Every row gives one point. The points of each table are mixes of a few directions, plus a little noise. How many directions does each table use, and how many do they share? Where both have some left over, give the other angles between the two spaces (their principal angles), to ten degrees, smallest first.

First (7 x 2):
[[ 0.48  0.63]
 [ 0.26  0.34]
 [-0.18 -0.23]
 [-0.40 -0.53]
 [ 0.03  0.03]
 [-0.42 -0.55]
 [ 0.24  0.31]]
Second, 6 rows:
[[ 0.03 -0.06]
 [-0.13  0.31]
 [ 0.20 -0.48]
 [ 0.20 -0.49]
 [-0.38  0.92]
 [ 0.08 -0.21]]
Directions: first 1, second 1, shared 0; angles 60

First:
[[ 0.18  0.39 -0.31  0.45 -0.71 -0.74]
 [-0.14 -0.08  0.16 -0.22  0.48  0.27]
 [ 0.21 -0.15 -0.18  0.17 -0.66 -0.06]
 [-0.23  0.11  0.21 -0.22  0.74  0.13]
 [ 0.06 -0.25  0.01 -0.08 -0.15  0.24]
 [-0.11  0.83 -0.12  0.36  0.17 -0.97]
 [ 0.14 -0.62  0.02 -0.19 -0.33  0.65]
 [-0.12 -0.25  0.20 -0.29  0.45  0.47]]
Second, 7 rows:
[[ 0.01 -0.02 -0.01  0.00 -0.03  0.01]
 [ 0.33 -0.59 -0.19  0.07 -1.00  0.37]
 [-0.01  0.01  0.00  0.00  0.01  0.00]
 [ 0.17 -0.30 -0.10  0.03 -0.51  0.19]
 [-0.47  0.83  0.27 -0.09  1.40 -0.52]
 [ 0.13 -0.22 -0.07  0.02 -0.38  0.14]
 [-0.17  0.30  0.10 -0.03  0.50 -0.19]]
Directions: first 2, second 1, shared 1

First:
[[-0.46  0.21  0.06 -0.01 -0.30  0.78 -0.51  0.15  0.56 -0.67  0.44]
 [-0.14 -0.39  0.13  0.16  0.53 -0.47  0.16  0.02 -0.55  0.98 -0.09]
 [-0.32 -0.18 -0.01  0.49  0.36  0.68 -0.53  0.20 -0.01  0.01  0.56]
 [ 0.32 -0.02  0.17 -0.46 -0.28 -0.34  0.41 -0.04 -0.25 -0.27 -0.17]
 [ 0.50  0.33 -0.30  0.15 -0.32  0.56 -0.17 -0.02  0.34 -1.05  0.17]
 [ 0.58  0.02  0.18 -0.73 -0.40 -0.88  0.80 -0.18 -0.37 -0.09 -0.56]
 [ 0.29 -0.17  0.11 -0.20  0.05 -0.48  0.39 -0.05 -0.43  0.23 -0.21]
 [ 0.24  0.35 -0.71  0.93  0.30  0.47 -0.49 -0.13  0.57 -0.07  0.00]
 [-0.35 -0.10  0.08  0.10  0.16  0.08 -0.17  0.06  0.01  0.31  0.12]
 [-0.08  0.26 -0.05 -0.25 -0.30 -0.27  0.13 -0.13  0.36  0.00 -0.34]
 [-0.59 -0.29  0.35 -0.17  0.20 -0.15 -0.04  0.11 -0.23  0.62  0.12]]
Second, 9 rows:
[[-0.80  0.43  0.47  0.22 -0.22  0.52 -0.34  0.39 -0.70  0.21  0.46]
 [ 0.80  0.19 -0.49 -0.03  0.49 -0.18  0.26  0.11  0.39 -0.40  0.28]
 [-0.28  0.28 -0.62 -0.50 -0.29  0.27 -0.66 -0.27 -0.02  0.03  0.00]
 [ 0.13 -0.05  0.29  0.04  0.08  0.03  0.12  0.25 -0.02 -0.06  0.00]
 [-0.18  0.03 -0.43 -0.13 -0.16 -0.04 -0.21 -0.38  0.06  0.10 -0.07]
 [ 0.28 -0.24  0.64 -0.17  0.04  0.11  0.11  0.51  0.01 -0.11 -0.25]
 [ 0.51 -0.49  0.53 -0.60 -0.07  0.08 -0.04  0.42  0.26 -0.18 -0.66]
 [-0.33  0.41 -0.15  1.14  0.38 -0.32  0.61 -0.25 -0.29  0.15  0.86]
 [-0.12 -0.56 -0.25  0.01 -0.24 -0.49  0.16 -0.79  0.32  0.27 -0.60]]
Directions: first 4, second 4, shared 0; angles 40, 50, 60, 60

First (8 x 18):
[[-0.26 -0.04 -0.11 -1.47 -0.02 -0.46  0.02 -0.24  0.03 -0.37 -0.99  0.54
  -0.58  0.34  0.13 -1.06 -0.48 -0.06]
 [-0.07 -0.14  0.20  1.20 -0.21  0.21  0.12 -0.29  0.28  0.03  0.19 -0.26
   0.12 -0.23 -0.31  0.29  0.16  0.31]
 [-0.08  0.06 -0.16 -1.28  0.11 -0.31 -0.06  0.06 -0.14 -0.17 -0.51  0.37
  -0.30  0.27  0.23 -0.61 -0.30 -0.20]
 [-0.38 -0.32  0.28  1.01 -0.43 -0.02  0.26 -0.79  0.60 -0.31 -0.57 -0.01
  -0.33 -0.15 -0.49 -0.42 -0.14  0.57]
 [ 0.16  0.14 -0.13 -0.48  0.19 -0.01 -0.11  0.34 -0.26  0.13  0.22  0.01
   0.13  0.08  0.22  0.17  0.05 -0.25]
 [ 0.25  0.10  0.01  0.68  0.11  0.28 -0.07  0.33 -0.16  0.30  0.74 -0.34
   0.43 -0.17  0.03  0.74  0.33 -0.09]
 [ 0.25  0.11 -0.01  0.54  0.13  0.26 -0.08  0.34 -0.17  0.29  0.69 -0.29
   0.40 -0.14  0.06  0.69  0.31 -0.12]
 [ 0.12  0.10 -0.07 -0.20  0.13  0.04 -0.07  0.24 -0.17  0.11  0.23 -0.04
   0.13  0.02  0.13  0.20  0.07 -0.16]]
Second:
[[ 0.38  0.27  0.17  0.23  0.33  0.19 -0.44  0.45 -0.58  0.48  0.96 -0.26
   0.52 -0.08  0.05  0.86  0.29 -0.43]
 [ 0.51 -0.07 -0.12  0.27  0.22  0.22 -0.12  0.36 -0.58  0.34  0.73  0.27
   0.57  0.35  0.08  0.62  0.24  0.00]
 [ 0.04 -0.12 -0.25  0.01 -0.06  0.07  0.24  0.09  0.10 -0.08 -0.08  0.12
   0.03  0.12  0.12 -0.05  0.05  0.18]
 [ 0.06 -0.39 -0.29  0.03 -0.16 -0.01  0.37 -0.18  0.07 -0.20 -0.38  0.58
  -0.03  0.47  0.00 -0.38 -0.10  0.49]
 [ 0.24 -0.05 -0.03  0.14  0.10  0.08 -0.08  0.14 -0.30  0.17  0.33  0.16
   0.26  0.19  0.01  0.27  0.08  0.00]
 [ 0.11 -0.48 -0.11  0.05 -0.14 -0.10  0.19 -0.41 -0.15 -0.17 -0.44  0.86
  -0.02  0.67 -0.18 -0.49 -0.22  0.55]
 [-0.23  0.18 -0.18 -0.14 -0.07  0.04  0.23  0.19  0.45 -0.13 -0.15 -0.46
  -0.20 -0.39  0.22 -0.04  0.07 -0.11]
 [-0.94  0.95  0.50 -0.51 -0.06 -0.21 -0.27  0.07  1.03 -0.18 -0.33 -1.84
  -0.83 -1.65  0.09 -0.12 -0.03 -0.97]
 [-0.26 -0.04  0.23 -0.14 -0.12 -0.22 -0.07 -0.42  0.17 -0.19 -0.48  0.07
  -0.34 -0.05 -0.21 -0.46 -0.24  0.06]
 [ 0.09 -0.24  0.09  0.06 -0.03 -0.08 -0.06 -0.29 -0.23 -0.02 -0.16  0.52
   0.03  0.40 -0.20 -0.22 -0.14  0.24]]
Directions: first 2, second 3, shared 1; angles 90

First (10 x 32):
[[-0.30 -0.54 -0.09  0.66 -0.03  0.44 -0.26 -0.71 -0.64  0.01  0.03  0.29
   0.10 -0.11 -0.26 -0.10 -0.41  0.76 -0.04 -0.16 -0.05  0.18  0.16  0.13
   0.05 -0.41 -0.86  0.44  0.57 -0.17  0.68  0.15]
 [ 0.14  0.14 -0.68  0.20  0.55 -0.28 -0.39  0.44  0.00  0.71 -0.21  0.49
   0.08 -0.09 -0.04 -0.60 -0.38 -0.82  0.44 -0.23  0.27  0.32  0.04 -0.03
   0.27 -0.03 -1.35  0.68 -0.19 -0.21 -1.17  0.34]
 [ 0.06  0.32  0.08 -0.66 -0.02 -0.39  0.18  0.16  0.66 -0.47  0.09 -0.03
   0.41  0.18  0.01  0.44  0.25 -0.58  0.03  0.13  0.17 -0.60  0.00  0.11
   0.12  0.58  0.95 -0.15 -0.25  0.34 -0.18 -0.47]
 [-0.53 -0.20 -0.07 -0.27 -0.15  0.45  0.17 -0.77  0.05  0.00  0.02  0.01
   0.81 -0.55  0.04 -0.19 -1.00  0.77 -0.04 -0.23 -0.12 -0.20 -0.35 -0.50
   0.40 -0.20 -0.64  0.11  0.23 -0.21  0.37  0.40]
 [ 0.24 -0.54  0.12 -0.03 -0.11 -0.70  0.03  0.45  0.54 -0.35  0.39 -0.17
   0.35  0.46 -1.19  0.01  0.57  0.52  0.09 -0.22  0.64  0.17  0.28  0.15
   0.35  0.38  0.74  0.04 -0.45 -0.20  0.16 -0.65]
 [ 0.26 -0.08 -0.26 -0.11 -0.27  0.03  0.02  0.02  0.31  0.41  0.32 -0.09
   0.11  0.07 -0.25 -0.13 -0.25  0.07  0.17  0.05  0.34  0.09 -0.13  0.02
   0.20 -0.05  0.42 -0.30 -0.13  0.08 -0.01 -0.04]
 [ 0.01  0.34  0.30  0.27  0.15  0.22  0.03  0.25 -0.55  0.13 -0.40 -0.16
  -0.89 -0.10  0.75 -0.05  0.40 -0.24 -0.25  0.18 -0.60  0.27 -0.03 -0.10
  -0.59 -0.30 -0.29 -0.20  0.07 -0.03 -0.14  0.36]
 [ 0.02  0.00  0.16  0.31  0.12 -0.01 -0.14 -0.01 -0.33 -0.29 -0.13  0.13
  -0.34  0.21  0.08  0.27  0.42 -0.18 -0.10  0.11 -0.15 -0.05  0.25  0.32
  -0.27  0.05  0.04  0.16  0.20  0.11  0.18 -0.19]
 [ 0.38  0.16 -0.30 -0.24 -0.54  0.42  0.20  0.00  0.25  0.95  0.36 -0.36
  -0.23 -0.14  0.28 -0.33 -0.56  0.09  0.12  0.23  0.14  0.27 -0.47 -0.24
   0.04 -0.37  0.58 -0.86 -0.16  0.15 -0.03  0.38]
 [-0.28  0.40  0.75 -0.13  0.32 -0.19  0.15  0.15 -0.27 -1.06 -0.49 -0.11
  -0.41  0.10  0.59  0.65  0.97 -0.40 -0.44  0.15 -0.65 -0.45  0.24  0.12
  -0.58  0.35  0.37  0.07  0.07  0.17  0.15 -0.28]]
Second, 11 rows:
[[-0.41 -0.27 -0.05 -0.40  0.53 -0.18  0.05 -0.09  0.16 -0.06 -0.12  0.17
   0.87 -0.48 -0.17 -0.29 -0.67  0.58  0.03 -0.48  0.24 -0.09 -0.26 -0.60
   0.57  0.08 -1.06  0.57 -0.13 -0.46 -0.25  0.28]
 [ 0.17  0.15  0.51 -0.64  1.19 -0.58 -0.02  0.59 -0.15 -0.66 -0.26  0.25
  -0.22  0.03  0.66  0.88  0.68 -0.30 -0.32  0.05  0.36 -0.60 -0.08  0.09
  -0.14  0.58  0.36  0.28 -0.03  0.28 -0.10 -0.41]
 [-0.05  0.03  0.03 -0.08  0.21 -0.33 -0.02  0.25  0.16 -0.22 -0.11  0.06
   0.17  0.05 -0.17 -0.03  0.20 -0.19  0.04 -0.12  0.05 -0.04  0.11 -0.03
   0.09  0.22 -0.16  0.26 -0.19 -0.11 -0.31 -0.11]
 [-0.10 -0.47 -0.03  0.51 -0.35  0.10 -0.01 -0.06 -0.13  0.25  0.11 -0.21
  -0.01 -0.02 -0.63 -0.56 -0.10  0.80  0.04 -0.23 -0.04  0.62  0.09 -0.18
   0.11 -0.37 -0.47  0.02 -0.09 -0.47  0.20  0.21]
 [ 0.01  0.63 -0.51  0.01 -0.83  0.31  0.01 -0.37  0.47  0.24  0.08  0.03
   0.19  0.15  0.11 -0.12 -0.32 -1.17  0.34  0.34 -0.39 -0.27  0.10  0.31
  -0.07  0.05  0.44 -0.31  0.05  0.43 -0.37 -0.01]
 [ 0.26  0.39 -0.31  0.06 -0.92  1.25  0.06 -1.01 -0.32  0.73  0.37 -0.10
  -0.56 -0.09  0.97  0.34 -0.75 -0.22 -0.03  0.71 -0.32 -0.27 -0.38  0.35
  -0.42 -0.57  1.03 -1.08  0.74  0.83  0.88  0.28]
 [-0.20  0.01 -0.04 -0.48  0.41  0.06  0.06 -0.22  0.05 -0.01 -0.06  0.18
   0.49 -0.37  0.32  0.10 -0.56  0.17 -0.03 -0.14  0.15 -0.34 -0.31 -0.31
   0.29  0.08 -0.40  0.20  0.08  0.00 -0.04  0.18]
 [ 0.10 -0.49  0.23  0.79 -0.20 -0.48 -0.09  0.62 -0.11 -0.14 -0.01 -0.29
  -0.42  0.43 -1.04 -0.49  0.91  0.49  0.01 -0.26 -0.02  0.85  0.53  0.09
  -0.13 -0.10 -0.19  0.19 -0.40 -0.58 -0.08 -0.19]
 [ 0.16 -0.39  0.46  0.09  0.55 -0.23 -0.03  0.38 -0.44 -0.21 -0.04 -0.07
  -0.48  0.06  0.02  0.26  0.55  0.69 -0.30 -0.09  0.25  0.21  0.02 -0.02
  -0.17 -0.03  0.07  0.05  0.00 -0.15  0.38 -0.12]
 [ 0.04  0.50 -0.50  0.35 -1.04  0.17 -0.02 -0.20  0.49  0.23  0.10 -0.09
   0.06  0.33 -0.31 -0.37 -0.03 -1.10  0.40  0.27 -0.45  0.06  0.31  0.37
  -0.12  0.00  0.38 -0.27 -0.10  0.23 -0.45 -0.07]
 [ 0.03 -0.10  0.21 -0.21  0.45 -0.08  0.01  0.10 -0.18 -0.14 -0.05  0.06
  -0.07 -0.10  0.25  0.27  0.08  0.25 -0.17 -0.04  0.18 -0.13 -0.13 -0.08
  -0.01  0.07 -0.01  0.07  0.06  0.03  0.16 -0.03]]
Directions: first 6, second 4, shared 3; angles 60

First (9 x 32):
[[ 0.02 -0.39  0.09  0.11  0.24  0.30 -0.02  0.05 -0.29  0.21  0.01  0.22
   0.21 -0.14 -0.25  0.11 -0.03 -0.15 -0.41  0.18  0.09  0.06 -0.18  0.26
   0.04 -0.18  0.02  0.09  0.27  0.03  0.01  0.22]
 [ 0.00  0.51 -1.80 -0.45  0.13 -0.63  0.57  0.00  1.29 -0.15 -0.14 -0.12
   0.67  0.56  1.23 -0.53 -0.15  0.82  0.48 -1.25  0.35  0.02 -0.20 -0.55
   0.28  1.01  0.29 -0.09 -0.62  0.19 -0.53 -1.12]
 [ 0.11 -0.10  0.39  0.30 -0.03  0.28  0.00  0.21  0.01 -0.13 -0.03 -0.21
  -0.28  0.28 -0.38 -0.03  0.03 -0.08  0.05  0.21  0.09  0.05  0.50  0.14
  -0.10  0.02  0.09  0.27  0.03  0.11  0.03  0.27]
 [-0.15  0.06 -0.26 -0.44 -0.02 -0.08 -0.14 -0.19 -0.35  0.23 -0.04  0.35
   0.39 -0.51  0.04  0.31  0.21 -0.24 -0.24 -0.02 -0.20  0.11 -0.79  0.45
  -0.12 -0.27 -0.25 -0.17  0.32 -0.15 -0.11 -0.17]
 [ 0.27 -0.02  1.86  0.77 -0.29 -0.48  0.47  0.01 -0.27 -0.18  0.37  0.03
  -1.11  0.24 -0.30  0.44 -0.43  0.04  0.17  0.57 -0.54  0.25  1.17 -0.08
  -0.14 -0.11 -0.06 -0.68 -0.05 -0.58  0.61  0.94]
 [-0.12  0.34 -0.18  0.04 -0.16  0.11  0.03  0.27  0.02 -0.30 -0.18 -0.09
  -0.08  0.24 -0.35  0.29  0.46 -0.20 -0.02 -0.01 -0.16 -0.09  0.31  0.66
  -0.29  0.01 -0.01  0.16  0.08  0.29 -0.10 -0.19]
 [-0.23  0.10 -0.07 -0.26 -0.12  0.16 -0.64 -0.18 -0.31 -0.02 -0.05 -0.19
  -0.05 -0.40 -0.10 -0.16  0.22 -0.26  0.07  0.23 -0.03 -0.40 -0.34 -0.30
   0.03 -0.37 -0.14  0.20 -0.06  0.18  0.10 -0.16]
 [ 0.36 -0.02  0.52 -0.23 -0.30 -0.08  0.09 -0.07  0.15  0.12  0.02 -0.18
  -0.19 -0.01  0.05 -0.03 -0.22  0.08  0.48 -0.08  0.05  0.78 -0.20  0.08
  -0.28  0.13 -0.20  0.02  0.18 -0.51 -0.23  0.35]
 [-0.25 -0.51 -0.56  0.17  0.56  0.38 -0.37 -0.11 -0.27  0.23  0.04  0.15
   0.44 -0.26  0.06 -0.38 -0.12  0.00 -0.60  0.16  0.35 -0.75 -0.26 -0.64
   0.59 -0.25  0.25  0.19 -0.14  0.45  0.22 -0.18]]
Second:
[[-0.28  0.15 -1.11 -0.51 -0.58  0.76  0.19 -0.29  0.13  0.22 -0.40 -0.06
   0.72 -0.09  0.40  0.10  0.65 -0.84 -0.77 -0.47  0.63  0.05 -0.23  0.48
   0.05 -0.20 -0.20  1.25  0.16  0.44 -0.18 -0.34]
 [ 0.00  0.03  0.00  0.40  0.71 -0.88 -0.40  0.53 -0.21  0.16  0.68  0.30
  -0.41  0.63 -0.23  0.46  0.03  1.18  0.54  0.42 -0.95 -0.26 -0.45 -0.12
   0.16 -0.07  0.18 -1.13 -0.37 -0.16  0.19 -0.03]
 [ 0.06  0.00  0.23  0.26  0.37 -0.46 -0.17  0.25 -0.08  0.02  0.32  0.11
  -0.29  0.27 -0.15  0.16 -0.12  0.60  0.34  0.26 -0.48 -0.13 -0.14 -0.15
   0.05  0.03  0.11 -0.68 -0.20 -0.15  0.09  0.08]
 [ 0.25 -0.15  0.97  0.13 -0.07 -0.01  0.17 -0.19  0.04 -0.32 -0.20 -0.18
  -0.30 -0.43 -0.16 -0.48 -0.61 -0.24  0.26  0.08  0.22  0.19  0.58 -0.32
  -0.13  0.23  0.03 -0.19  0.15 -0.24  0.00  0.33]
 [ 0.01  0.00  0.08 -0.04 -0.07  0.08  0.07 -0.09  0.03 -0.05 -0.09 -0.06
   0.01 -0.11  0.02 -0.08 -0.08 -0.16 -0.04 -0.03  0.12  0.06  0.10 -0.01
  -0.04  0.01 -0.01  0.09  0.03 -0.01 -0.02  0.02]
 [-0.01  0.01 -0.11 -0.09 -0.11  0.15  0.06 -0.07  0.02  0.01 -0.11 -0.04
   0.12 -0.07  0.06 -0.05  0.06 -0.19 -0.13 -0.08  0.13  0.03  0.04  0.06
  -0.02  0.00 -0.04  0.22  0.05  0.05 -0.04 -0.03]
 [-0.13  0.11 -0.50  0.37  0.79 -0.90 -0.52  0.66 -0.24  0.31  0.82  0.41
  -0.31  0.90 -0.17  0.73  0.36  1.37  0.42  0.41 -1.15 -0.39 -0.80  0.03
   0.22 -0.22  0.17 -1.10 -0.46 -0.06  0.19 -0.17]
 [ 0.08 -0.06  0.33  0.00 -0.10  0.08  0.10 -0.13  0.03 -0.14 -0.15 -0.10
  -0.08 -0.20 -0.05 -0.22 -0.21 -0.19  0.04 -0.02  0.18  0.10  0.26 -0.13
  -0.07  0.08 -0.01  0.04  0.07 -0.08 -0.01  0.11]
 [-0.21  0.10 -0.85 -0.39 -0.44  0.62  0.15 -0.21  0.07  0.17 -0.31 -0.03
   0.54 -0.07  0.30  0.07  0.52 -0.62 -0.60 -0.37  0.47  0.05 -0.18  0.37
   0.03 -0.15 -0.15  0.99  0.14  0.35 -0.14 -0.25]
 [-0.16  0.06 -0.59 -0.38 -0.46  0.64  0.19 -0.28  0.11  0.08 -0.38 -0.10
   0.46 -0.20  0.26 -0.03  0.35 -0.72 -0.53 -0.36  0.54  0.08 -0.02  0.30
   0.00 -0.08 -0.16  0.95  0.17  0.27 -0.13 -0.20]
 [ 0.37 -0.21  1.50  0.22 -0.02 -0.10  0.21 -0.22  0.07 -0.46 -0.21 -0.27
  -0.49 -0.59 -0.29 -0.67 -0.94 -0.21  0.45  0.18  0.25  0.24  0.85 -0.52
  -0.20  0.34  0.09 -0.43  0.17 -0.41  0.01  0.48]]
Directions: first 6, second 2, shared 0; angles 30, 60

First (8 x 32):
[[-0.03 -0.19 -0.54 -0.03 -0.05 -0.44 -0.09 -0.03 -0.10  0.11 -0.40  0.42
   0.61  0.12  0.12 -0.21  0.06 -0.22 -0.02  0.28 -0.53  0.08  0.17 -0.52
  -0.39 -0.23  0.00  0.04 -0.06 -0.35 -0.47  0.20]
 [-0.04 -0.31  0.01 -0.01  0.42  0.65 -0.07 -0.24 -0.14  0.19  0.23 -0.59
   0.06 -0.20 -0.14  0.14 -0.09  0.23  0.16  0.12  0.47 -0.24  0.06  0.29
  -0.55  0.78  0.28 -0.22  0.02  0.38  0.66 -0.52]
 [ 0.34  0.01  0.23 -0.05 -0.02 -0.06 -0.06  0.48 -0.14 -0.02 -0.11 -0.51
  -0.21  0.11 -0.18  0.08  0.29  0.21 -0.33  0.27  0.03 -0.01 -0.10  0.18
  -0.65  0.20  0.06  0.07  0.34  0.06  0.19 -0.20]
 [-0.53 -0.42 -0.65  0.05  0.43  0.46 -0.06 -0.91  0.00  0.26  0.12  0.38
   0.68 -0.29  0.17 -0.10 -0.47 -0.18  0.60 -0.08  0.11 -0.14  0.29 -0.30
   0.13  0.37  0.18 -0.32 -0.50  0.11  0.10 -0.16]
 [ 0.24  0.49  1.09  0.02 -0.12  0.47  0.16  0.38  0.17 -0.28  0.56 -0.80
  -1.23 -0.05 -0.23  0.38  0.09  0.39 -0.21 -0.41  0.76 -0.07 -0.37  0.91
   0.60  0.15 -0.11  0.10  0.27  0.48  0.66 -0.24]
 [-0.10  0.66  0.81  0.09 -0.35  0.09  0.28  0.04  0.39 -0.37  0.54  0.12
  -1.05 -0.03  0.03  0.21 -0.17 -0.01  0.03 -0.75  0.41  0.12 -0.31  0.50
   1.62 -0.53 -0.35  0.16 -0.13  0.16  0.03  0.29]
 [-0.16  0.01 -0.38  0.01 -0.14 -0.40  0.01 -0.16  0.06  0.00 -0.22  0.65
   0.38  0.07  0.19 -0.21 -0.07 -0.28  0.09 -0.01 -0.41  0.12  0.11 -0.44
   0.27 -0.45 -0.13  0.05 -0.20 -0.32 -0.54  0.37]
 [ 0.25 -0.22 -0.57 -0.07 -0.15 -0.76 -0.16  0.41 -0.25  0.11 -0.71  0.31
   0.72  0.25  0.05 -0.30  0.35 -0.16 -0.33  0.59 -0.80  0.13  0.13 -0.65
  -1.02 -0.28  0.02  0.12  0.23 -0.53 -0.63  0.21]]
Second:
[[ 0.23  0.60  0.44  0.02 -0.38 -0.06 -0.19  0.69  0.10 -0.03 -0.10 -0.40
  -0.66  0.18  0.30  0.14  0.52  0.08 -0.44 -0.31 -0.30  0.25 -0.45  0.16
   0.72 -0.63 -0.25  0.42  0.28  0.04 -0.29  0.44]
 [ 0.60  0.31  0.24 -0.20 -0.07 -0.08 -0.35  0.40 -0.21 -0.24 -0.33 -0.47
  -0.44  0.08 -0.61 -0.06  0.68  0.21 -0.57  0.50  0.02 -0.06  0.22  0.36
  -1.30  0.38  0.06 -0.02  0.55  0.01  0.59 -0.22]
 [-0.54  0.06 -0.03  0.15  0.13  0.56  0.06 -0.52  0.25  0.17  0.42  0.14
  -0.05 -0.21  0.49  0.13 -0.41 -0.11  0.48 -0.65  0.21  0.04 -0.17  0.02
   1.38 -0.19 -0.07 -0.01 -0.47  0.27 -0.11  0.20]
 [ 0.07  0.46  0.10  0.07 -0.15  0.42 -0.48  0.64  0.02  0.35 -0.22 -0.76
  -0.36  0.10  0.72  0.19  0.65  0.09 -0.35 -0.37 -0.49  0.33 -0.58  0.00
   0.81 -0.56 -0.14  0.47  0.22  0.21 -0.35  0.49]
 [-0.54 -0.44 -0.46  0.06  0.53  0.72  0.00 -1.04  0.02  0.23  0.34  0.19
   0.48 -0.37  0.05  0.01 -0.56 -0.09  0.68 -0.16  0.43 -0.23  0.30 -0.05
   0.15  0.63  0.24 -0.40 -0.52  0.28  0.43 -0.32]
 [-0.18  0.28 -0.31 -0.04 -0.41 -0.91  0.20 -0.45  0.23 -0.42 -0.19  1.47
   0.19  0.10 -0.17 -0.39 -0.25 -0.50  0.15 -0.05 -0.41  0.15  0.42 -0.46
   0.49 -0.74 -0.30 -0.04 -0.35 -0.63 -0.63  0.53]
 [ 0.22 -0.53 -0.13 -0.08  0.12 -0.41  0.26  0.05 -0.22 -0.08 -0.11  0.09
   0.48  0.07 -0.45 -0.11 -0.18  0.08 -0.02  0.60  0.12 -0.22  0.26 -0.10
  -1.29  0.50  0.22 -0.21  0.15 -0.18  0.17 -0.45]
 [-0.21  0.22 -0.21  0.05 -0.14 -0.05 -0.13 -0.11  0.13  0.07 -0.11  0.37
   0.08  0.02  0.35 -0.08  0.04 -0.21  0.06 -0.27 -0.35  0.19 -0.06 -0.26
   0.73 -0.51 -0.16  0.13 -0.20 -0.14 -0.44  0.45]
 [ 0.15 -0.50  0.04  0.00  0.20 -0.02  0.19  0.23 -0.19  0.13  0.03 -0.41
   0.30  0.04 -0.14  0.08 -0.13  0.20 -0.02  0.36  0.20 -0.17 -0.07  0.04
  -0.83  0.48  0.23 -0.09  0.17  0.06  0.17 -0.47]
 [ 0.23 -0.44  0.34 -0.03  0.14 -0.13  0.45  0.09 -0.12 -0.16  0.27 -0.22
   0.02  0.01 -0.52  0.09 -0.36  0.24  0.02  0.35  0.59 -0.29  0.07  0.31
  -0.86  0.63  0.19 -0.22  0.17  0.08  0.46 -0.63]]
Directions: first 3, second 5, shared 3
